Each row is a point. Each copy is the shape, with its points in the same order, stretched, turned, moved and blurred by noise. Some copies are also mirrored. Which?
(in the rows, 128 means zero)

Shape (8 x 3):
[[130 189  32]
 [164  44 119]
 [139  79 135]
 [158 179 132]
 [115 154 127]
 [166 147 154]
 [134  77 110]
 [129 145 175]]
Copy 1, 8 rows:
[[139 213  26]
 [201  41  91]
 [162  69 107]
 [162 168 132]
 [124 137 114]
 [171 138 150]
 [172  80  80]
 [125 124 165]]
Copy 1 is: only turned
Copy 2, 8 rows:
[[145 184  52]
 [124  23 106]
 [120  59 129]
 [166 151 147]
 [118 139 137]
 [158 110 163]
 [111  69 110]
 [117 124 179]]
Copy 2 is: only turned

Shape, 11 rows:
[[126 178 126  87 133 123]
 [130 156  95  13 138 154]
 [110 150 114 113 132  63]
 [155 124 142 153 202  80]
 [139 120 121 160 112 147]
 [177 123 148  88 135 153]
 [107 107 132 165 104 148]
 [ 92 115 123 137 128 162]
 [121 112 113 144 129 116]
 [157 133 105 161 126 123]
 [107  99 137  99 134 140]]
Copy 1 (11 x 6):
[[115 195 139  92 147 108]
 [120 196 107  16 161 136]
 [103 171 113 122 129  63]
 [168 122 121 156 188  60]
 [134 103 134 145 126 142]
 [171 134 149  81 152 127]
 [102  88 132 142 117 136]
 [ 89 116 129 121 138 137]
 [120 118 110 140 136 107]
 [147 127 121 153 132 122]
 [103 100 125  87 141 116]]
Copy 1 is: only turned
Copy 2, 11 rows:
[[128 121 126  90 116 170]
 [133 100  91   7 111 165]
 [100  63 129 126 102 153]
 [131  91 129 166 189 168]
 [150 131  94 153 116 126]
 [182 129 113  91 144 138]
 [119 139  96 151 114 102]
 [101 146  75 118 133 111]
 [127 108  90 140 127 129]
 [155 122  83 155 111 143]
 [128 122 107  93 147 109]]
Copy 2 is: mirrored
Copy 3, 11 rows:
[[159 167  88 113 143 116]
 [184 148  37  63 164 140]
 [127 155 120 105 131  58]
 [149 142 197 125 198  90]
 [117 116 150 123 118 153]
 [200 123 131 104 150 157]
 [100  91 136 142 114 143]
 [102  96 110 135 141 150]
 [109 109 142 111 134 115]
 [120 144 166 100 130 140]
 [146  87 105 117 149 121]]
Copy 3 is: mirrored

Shape:
[[131 144 127 139 107 112 128 133]
 [166 132 170 117 111 116 110 133]
 [134 122 121 135 112 116 115 127]
 [131 102 122 106 126 113 134 137]
 [123 133 127 133 109 120 100 134]
 [159 144 128 120 128 140 127 122]
 [137 101 145 140 117 134 128 120]
 [125 146 111 130 109 115 127 157]
 [130 144 111 124 132 176 108 125]
 [129 146 112 118 104 113 127 114]
 [144 138 118 104 104 113  98 126]
 [126 137 249 120 104 121 125 121]
 [132 141 107 136 169 118 124 124]]
Copy 1 (13 x 8):
[[126 151 114 123 106 129 126 117]
 [148 150 162 136 108 123 123 132]
 [135 126 111 123 109 126 115 118]
 [131 108 127 110 130 118 145 127]
 [122 138 114 118 106 127 106 133]
 [153 145 112 127 129 146 131 127]
 [122 120 134 144 116 137 124 107]
 [119 148  98 117  98 131 135 135]
 [136 136 100 125 137 173  98 138]
 [135 146 103 107 113 121 121 108]
 [153 141 120  95 105 127 116 131]
 [ 92 187 220 152 121 126 108 119]
 [141 139  87 138 152 116 128 135]]
Copy 1 is: only turned
Copy 2:
[[136 146 120 135 117 111 127 129]
 [155 150 159 112 120  95  92 128]
 [128 122 123 134 110 107 118 117]
 [131 108 131 106 123  94 137 131]
 [121 137 112 132 116 106 105 125]
 [157 133 129 112 132 134 113 120]
 [123 112 157 130 112 122 118 124]
 [137 139  99 123 115 106 132 141]
 [121 118 102 108 129 163  98 122]
 [132 146 109 118 121 109 134 104]
 [139 139 105 107 117  91 105 102]
 [109 193 216 109 131 103  92 151]
 [146 105 108 141 163 117 128 123]]
Copy 2 is: only turned

Shape (14 x 11):
[[121 148  81  98 172 160 154  93 143 140 123]
 [163  81 154 169 168 103 188 141  65 105 142]
 [ 75 155 112 126 133 156 105 102 181 132 124]
 [123 163  98  94  94  97 120  70  78 117  72]
 [120 150 114 139 146 188  94 138 133 166 122]
 [137 140 135 139 119  76 144 103  73  59  78]
 [167 129 144 144 152  91 151 144 108 130 192]
 [148 117 167 147 156  91 146 212 131 127 159]
 [108 167  88 115 131 166 151 146 165 160 106]
 [ 91 189  52 136 136 176 128 134 141 116 143]
 [122 124  74 153 178 118 119 146 152 165 136]
 [ 81 132  75 120  91 131 150  91 105 131 118]
 [139  90 117  83 125 104 126 115  58  66  98]
 [182  94 103 123  93 118 138  93  97  73  90]]
Copy 1:
[[127 143 109 136 124 153 151  85 103 166  99]
 [141  96 140 188 152 149 150 172  99  76 188]
 [ 82 149 143  99  98 139 102  99 132 176  85]
 [142 154 147 136 116  78 102  69  48 110  94]
 [127 126 121 115 118 186  70 132  97 180  96]
 [137 163 170 160 136  91 122 114  84  46 125]
 [145 130 123 150 143 116 125 158 123 145 204]
 [148 119 133 124 151 126 127 223 140 129 159]
 [138 148 120 123  87 151 133 134 103 188  67]
 [103 183  82 133  76 156 107 119 114 162  99]
 [115 110  91 172 141 137 100 142 134 183 103]
 [ 99 122 123 144  68 108 132  91  72 136 109]
 [147 107 114 113 142 104 125 105  74  42 130]
 [176 110 142 150  98 112 120  86 116  59 125]]
Copy 1 is: only turned
Copy 2 (14 x 11):
[[125 157  97  98 159 151 172  74 114 124 145]
 [136 117 185 194 160 121 201 132  77 135 120]
 [ 73 156  89 104 143 103 129 102 163  95 113]
 [115 156 110  94  82 125 110  76  29 110 117]
 [108 163 105 121 160 169 107 128 140 136 133]
 [120 153 150 144 116  91 146 117  27  82  96]
 [162 138 186 169 146 108 157 132 132 133 180]
 [138 118 182 148 166  80 163 202 131 148 139]
 [116 167  84  95 125 136 162 133 144 145 120]
 [ 93 206  54 122 129 149 160 130 134  92 162]
 [134 150  76 151 165 112 139 126 132 172 137]
 [ 82 141  75 128  81 122 148  90  85 117 127]
 [132  90 131 132 132 116 138 120   7  80 128]
 [170 123 125 152  90 135 139 103  54  67  89]]
Copy 2 is: only turned
Copy 3 (14 x 11):
[[103 119 107 115 149 153 164  98 168 141  99]
 [124  37 171 139 102 132 199 172  95  86 133]
 [ 95 152 129 153 157 127  82  84 172 140 104]
 [109  96  91  86 105 102 112  61  90 111  59]
 [ 89 141 138 142 139 180  96 129 137 163 133]
 [114  66 124 109  83  97 128 116  99  52  61]
 [132  98 156 117  93 105 168 139 133 120 189]
 [121 118 172 126 119  90 132 208 123 113 180]
 [102 180 112 145 154 146 126 126 141 152  96]
 [ 84 165  75 162 135 166 118 103 158 118 133]
 [117 110 104 156 129 131 124 162 160 178 139]
 [113 115  93 158 153 122 128  69  98 122  94]
 [139  37 114  71 140 122 125 127  88  66  94]
 [190  70 122 101 109 138 127 109  98  72  64]]
Copy 3 is: mirrored
Copy 4 (14 x 11):
[[136 154  75  90 122 156 160  77 133 164  94]
 [161 125 133 164 182 113 195 139 108 144 164]
 [102 125 123  99  93 151 122  64 169 132 108]
 [125 171 118 140  72  96 148 102  66 136  74]
 [131 142 118 131 129 190  95  91 139 138 112]
 [128 149 147 165 117  75 185 117  95  98  92]
 [171 155 112 122 143 114 149 133 141 128 187]
 [148 104 119 130 164 118 129 181 168 111 169]
 [123 143  84 113 100 174 132 116 167 165  86]
 [101 174  58 132 105 190 141  74 170 110 112]
 [132 120  67 139 148 125 110  88 166 158 137]
 [ 99 140  95 147  69 146 161  89 110 162 120]
 [144 104 111 147 117 107 181 120  47  88 102]
 [187 122 132 175  87 117 189  91  89 112  96]]
Copy 4 is: only turned

Shape, 17 rows:
[[138 120 101 108  97 148 168 151 142  96 115 108]
 [101 135 109 109  89 131 161 213 158  54 127 157]
 [148 150  87  90  85 124 149 116 175  99 169 144]
 [ 91 149 148  84 188 142 122 111 116 120 113 121]
 [ 98 143  87  89  87  93 117 108 137 100 141 130]
 [151 147 126 121 102 141  83 105 110 109 220 167]
 [ 89 144  82 146  83 138 128 104 138 101 106 119]
 [117  52 102  91 157 127  94 114 132  45 128 126]
 [123 144 227 163 103 141 162 232 123 109 123 115]
 [114  78 176 175  84 112 122 105 101  99 129 128]
 [161  91  87 204 206  43 159 131 113 130 118 124]
 [135 147 128  88  92 106 145 116 165 120 179 152]
 [108  80 141  89 103 135 148 107 129 126 130 175]
 [105 123  86 116  81  89 138 112 110 131 146 137]
 [ 90 116 119 113  77 137  75 130 113 118 206 123]
 [128 128  94 144  94 138 114 114 193 128 125 128]
 [ 89  92 131 128 184 119 168 118 148  88 170 132]]
Copy 1 (17 x 12):
[[108 125  98 108  96 128 169 145 134 108  58 123]
 [134  94 133 138  78 213 170 178  98 114  40 177]
 [114 108 116  58  96 173 161 110 141  83  97 155]
 [146 143 156  93 160 115  98 151  83 135 102 122]
 [104 113 103  85 127 166  85 106 109 104  67 157]
 [135 123 110  89  92 189  85 120 155  48 186 161]
 [101 130  87 113 136 139 101 121 170 106  46 156]
 [152  91  89 136 164 112 121 157  86  43  89 133]
 [165 123 192 205  45 178 141 157 158 173 104  88]
 [113  85 137 211 118 109  74 109 156  73 123 134]
 [ 78  77 104 184 249 130 152  84 148 167 172  94]
 [119  95 145  69  84 162 128 112 139 100 105 156]
 [118  97 147 120 101  83 125 141 123  96 118 181]
 [ 71  94 102 112 111 140  96  94 130 116 105 161]
 [130  97  92  97  67 169  42 140 136  80 117 138]
 [142  99  96  85 128 125 137 111 192 119  76 139]
 [110  54 153 122 168 140 137 172 119  96 118 116]]
Copy 1 is: mirrored
Copy 2:
[[108 114 106 138 101 146 129 148  97  92 151 132]
 [ 42 156 132 157  93 119 133 181 109  82 189 164]
 [ 93 138  71 128  97 116 153 121 139 118 177 136]
 [122 170 141 123 158 135 131 168 104 167 120 121]
 [ 79 142  99 133 116  94 182 120 120 133 134 135]
 [ 95 152 107 141 144  86 124  67 135 168 195 131]
 [ 78 145 110 155  99 121 147 118 113 117  91 128]
 [ 73 122 106 128 212 140 141 140 112  68 122 126]
 [112 109 226 168  93 126  83 181 108 120 185 169]
 [102  96 181 150 150 139 120  94 134 105 112 170]
 [215 116 117 215 176 154 168 145 125  68 120 179]
 [ 96 131  99 123 107 107 151 128 152 149 180 151]
 [ 88 118 112 107 152 151 137 120 119 132 130 187]
 [ 97 124 104 148 117 112 178 104 107 132 130 167]
 [ 41 121 125 162 141  87 132 101 112 177 164 128]
 [ 97 129  81 158 106 105 123 137 141 125 110 135]
 [ 92 140 122 170 167 176 148 166 147 133 159 132]]
Copy 2 is: only turned
